Rows are points. A path goes straight from each point to the next, and from the last back to the first. The post is the endless flat space through its rows: a point in 2 columns, a line in 3, a plane in 4, and so on, so that a path can go around it. Count how often the path circles the post. Going back the other way cancels.
In the rows, 128 means zero.

Post (1 x 2):
[[145 133]]
Path (25 x 2):
[[183  84]
 [102 115]
 [103 185]
 [171 213]
 [124 171]
 [ 82 128]
 [105 104]
 [102 176]
 [167 193]
 [179 120]
 [160  82]
 [120 119]
 [ 93 189]
 [ 76 154]
 [116  93]
 [ 95 159]
 [163 180]
 [242 115]
 [145  98]
 [169  71]
 [209 142]
 [133 166]
 [ 89 175]
 [162 216]
 [181 137]]
Times around: 2

Post (8 x 9):
[[ 91 133 108 126 111 106 156 114 124]
 [103 159  98 163  92 111  69 143 168]
 [160  85 130 120 120 165 155  80 171]
 [160  86 114 107 135 149 154 128 120]
 [105 120 122 156 152 158 122 107 148]
 [133  90  95 163 128 120 108 107 141]
 [174 183 102 124  74  80 120  83 127]
 [111 104 113 136 158 105 135  95 167]]
Path (22 x 9):
[[ 81  95 106 122 136 126  99 108 129]
 [185 123 140 117 128 124 138  76 109]
 [ 99 135  99 154 107  88 129 139 123]
 [117 143  90 163 137  61 120  68 161]
 [128 103  66 167 104 112  75 138 116]
 [131 110  93  90 125  52 141 100  83]
 [168 145 108 153 113  70  79  95 124]
 [ 80  75 104 151 131 132 174 154 121]
 [132 144 114 124 159  90 150  90 170]
 [ 25 101  67 117 110  96 177 144 117]
 [249 107  80 132 125 122 133  91  82]
 [155 123 115 136  94 120 136 121 134]
 [ 75 140 132 172  98 160  90 115 199]
 [216 154 115  70 112  59 137  67 105]
 [ 84  81 136 115 105 162 148 182 167]
 [189 129 112 166  56 181 100 126 154]
 [ 42 112 103 143 167 103 187  91 204]
 [125  92  76 141  56 132  89  99 133]
 [153  48 113 165  95 210  99  86 191]
 [114  84  94 144 123 126 155 111 152]
 [ 52 139  74 164 154  65 160 106 117]
 [136 146 121  83 105 105 154  61 193]]
Times around: 2

Post (17 x 18):
[[120 138  93 107 163 132 101  87  55 172  92 146 114 141 106 111 150 149]
 [147 104 126 166 126  96 195 127 166 144 108  90 105 102 131 186 170 122]
 [136 196 104 126 158 123 115 111  90 140  72 131 160 155 118  89 174 193]
 [165 156 140 128 142 138 165 118  65 152  80  92 130 184 148 146 116 138]
 [179 133 148 111 123 133 118 115 151 149  83 102  93 133  86 131 158 121]
 [170 134 123 155 106 114  67 109 152  24 217 205 123 111 111 141 109 103]
 [133 113 143 148  88  78 125 159 159 101 114 146  99 112 109 196 114 151]
 [140 132 144  97  69 110 185 130 134 119 132 120 140 145  89 150 126 114]
 [123 113 142 156 101 155 112 126 168 119 138 142 156 116 106 198 144 114]
 [127 163 120 143 120 159  91 106 112 168 119 122 118 141 118  75 135 190]
 [145 118 163 119  92  94 120 118 148 113 154 101 135 132 161 159 165 129]
 [140 170 128 160 150 137  66 119  59 159 139 116 157 152  84  73 108 143]
 [150 172  55 130 147 135  69 136 109 117 130 150 182 155 134  73  70 134]
 [109 135 105 158 124 136  52 178 106  51 143 185 138  78 160 100 100 123]
 [106 144 137 144 114 120 150  85 143 159  74 109 108 201 128 132 151 106]
 [119 117 202 140 129 101 159 135 179 115 131 122 118 108 131 160 115 129]
 [136  71 153 143 103 118 127 155 162  99 142 150 100 163 128 169 159 160]]
Path (26 x 18):
[[136  99 138 119 108 165  66 109 164 129 110 108 169 191 140 105 154  97]
 [140  47 122 152 136 154  60 130 199 110 129 103 102 232 186 116 200 143]
 [107 122 218 113  55 168 139 151 128  96 219  77 168 112 204 169 135  98]
 [138  99  63 142 124 127 148 115 153 170 139 161 109  51 111 146 183  76]
 [185 201  77 164  89  96 109 103 150 146 163 120 177 148 125  50 140 223]
 [ 64 151  91 143 112 108 154 140  67 155  36 147 173 123  39 173 131 186]
 [139 166 150 191 141 150  70 116 172 176  83  41 139  86 157 166 121 124]
 [139 156 198 196 128 144  90 108 151 102 107 133 131 148 122 161 139 201]
 [ 87 104 134 158 112 115 127 182  62  69  66 209  51  89 132 146 136 169]
 [114 109  42 148  93 140  72 131 104 145 165 187 158 136 110  65  94 101]
 [134 136  23  95  39 141 122  85 204 125 131 142 128 158 133  61 100  83]
 [145 133  63 146 169  74 148 122 148  61  85 153  97 120 111 133 122 121]
 [ 87 125 153 140 134 151 154 148 126 127 120 101 170 147 175 142  89  78]
 [120 153  87 162  99 112 132 169 150 126 120 137 131 135 136 138 101  57]
 [152 186 125 149  35 168 103 206 125 135  95 106 133 145 154  93 106 130]
 [218 190 142  93 116 105 180 117  68  46 163 118 110 133 147 135 128 169]
 [ 79 130 147 112 130 141 202 128 158 145  88 111 147 123  78 142  71 130]
 [144  71 131 164 155  95 131 124  98 105 137 144 126 131  98 209 162 198]
 [ 57 177 122 115  96 159 100 122 127  93  72 176 107 168 108 133 111 129]
 [ 89 105  98 192 177  84 139 135 205 103  84 159  53 115 154 130 191 101]
 [181 169  85 126 134 121 147  95 113  91 115 197 135 181 105 119  97  56]
 [144  98  99 164 151 111  89 140  98 177 100 111 161 106 128 126 145 182]
 [137 139 106 108 149  76 214  80  96 114 140  98 159 123  88 125 139 136]
 [124 150 166 174 154  96 111 176 161 141 153  45 165 112 175 131 108 132]
 [176 119 155 139 183   7 100 169 129  86  90 177  28  83  88 141 131 126]
 [134 101 134 149 144 162  70  65  89 162  90 214  82 164 111 171 133 115]]
Times around: 3

Post (17 x 18):
[[184 189 110 152 171 106 148 102 207 179 132 148 143  86 122 134 130 171]
 [138 133 159 111 139 156 131 122 103 125 165  83 101 117 127 156 130  95]
 [132 113 147 118  94 156 107 136  89 175 155 124 162 174 112 132  92 100]
 [140 129 104 116 102 119 128 151  81 135 100 174 129 133 136 133  99 140]
 [124 144 189 139  62 111  96 169  62 178  97 140 123 133 134 139 117 126]
 [114 200 139 110 214 114 133 131 208 113 130 134 128  74  88  84 159 117]
 [126 198 147 130 165 139 178  87 203 118 137  97 191  69 130 108 142 210]
 [136 174 156  97 145 132 136  75 189 118 146 148 126 103  86 143 146 126]
 [147 154 143 138 182 145 146 111 153 107 155 124 129  38  79  98 165 158]
 [171 160 114 137 106  89 108 125 102 168  57 119 119 165 113 112 163 194]
 [122  93 154 131 110  76 128 145  78 192  92 155 105 142 138 100 146 147]
 [106 158 126 110 123 152 181 119 115 139 163 104 160  68 103 149 154 101]
 [108 110 167 153 128 126 112 148  72 173  85 146 131 159 102 181 132 141]
 [148 147 134 124 130 124 145 154 186 149  95 132 105 109  89 105 128 180]
 [149 149 200  85 134 141 148 163  68 189 103 145 126 137 113 116 115 144]
 [116 171 173 163 129 139 166 151 136  85 169 133 140 143 111 146 184 104]
 [162 125 160 109 111 173 121 137 143 144 122 123 162 114 147 136 161  64]]
Path (27 x 18):
[[163 165 210 113 167 140 130 140 109 130 123 106 142  72  99 112 146 149]
 [140 160 132  13 124  75 194 103 114 145 170 133 138  67  95  52 190 125]
 [ 62 189 164  82 188 120 160 128  99 144 168 132 114 111  97 157 115 158]
 [ 57 102 217  99 192 126 176  95 110 140 133 172 133 117 122 120 132 189]
 [134 108 179  75 177 128 157 151 117 128 143 121 129 115 151 129 109 157]
 [135 135 129 140 127  58 137 157  90 107 114 144 126 174 149 143 131  97]
 [163 124 166 159 153 151 156 166  67 124 165  51  49 110 106 148 129 116]
 [144 125 179 150 102 172  78  75 114 152 129 100 108  77 126 102 130 164]
 [132 112 185 101  80 134 135 167  64 197  93 194 142  66 189  99 141 114]
 [107 162 149 129 114  66 100 146  80 181  79 132 159 119 137 115 144 170]
 [122 100 149 100 183 102 166 160  73  80 111 139 140  71 140  62 107 147]
 [249 147 104 141 110 144 120 115 137 117 121 109 136 106 115 122 173  71]
 [192 132 133 112 132 121  95 119 177 126 171 144 113  88  89 123  76 143]
 [162 164 126  97 122 175 193 158 166 117 166 182 160  77  43 178 160 144]
 [154 146 151 145 114 209 165 176  40 151  96 144 146  85 108 142 176 188]
 [148 129  32 177  51  99 126 113 147 159  58 171  95 111 124 140 138 143]
 [ 81 154 232 124 138 153 206 150 105  97 123 105 158 115 100  49 169 208]
 [116 186 128  62  51 161 136 166 116 161 115 150 195 139 141  69  76 120]
 [103 101 127  83  82 143 111  52  73 201 159  47 172 124 149 129  99 177]
 [ 76 153 192 202 115 105 105 158 165 100 169  69 179 124 117 156 182 144]
 [185 104 103  83 133 112 186 131 101 173 154 144 106 134 107 107  81 134]
 [132 108 161 114 139 147 124 103 124  91 114  85 172  75 124 126 149 178]
 [ 88 165 137 155 154 164 110 153 146  98 126  87 222  86  90 106 156 188]
 [169  74  71 151 154 101 161 163  88 140 112 139 154 100 112 120 176 133]
 [191  89  90 176 148 101  71 120 142 219  96 157 106 167 104 174 116  84]
 [103 125 145 152 169 151 101 143 130 178 108  89 112 119 104 101 117 137]
 [206 151 126 171 107 189 149 164 190 113 127 142 165 165 149 108 144  95]]
Times around: 1
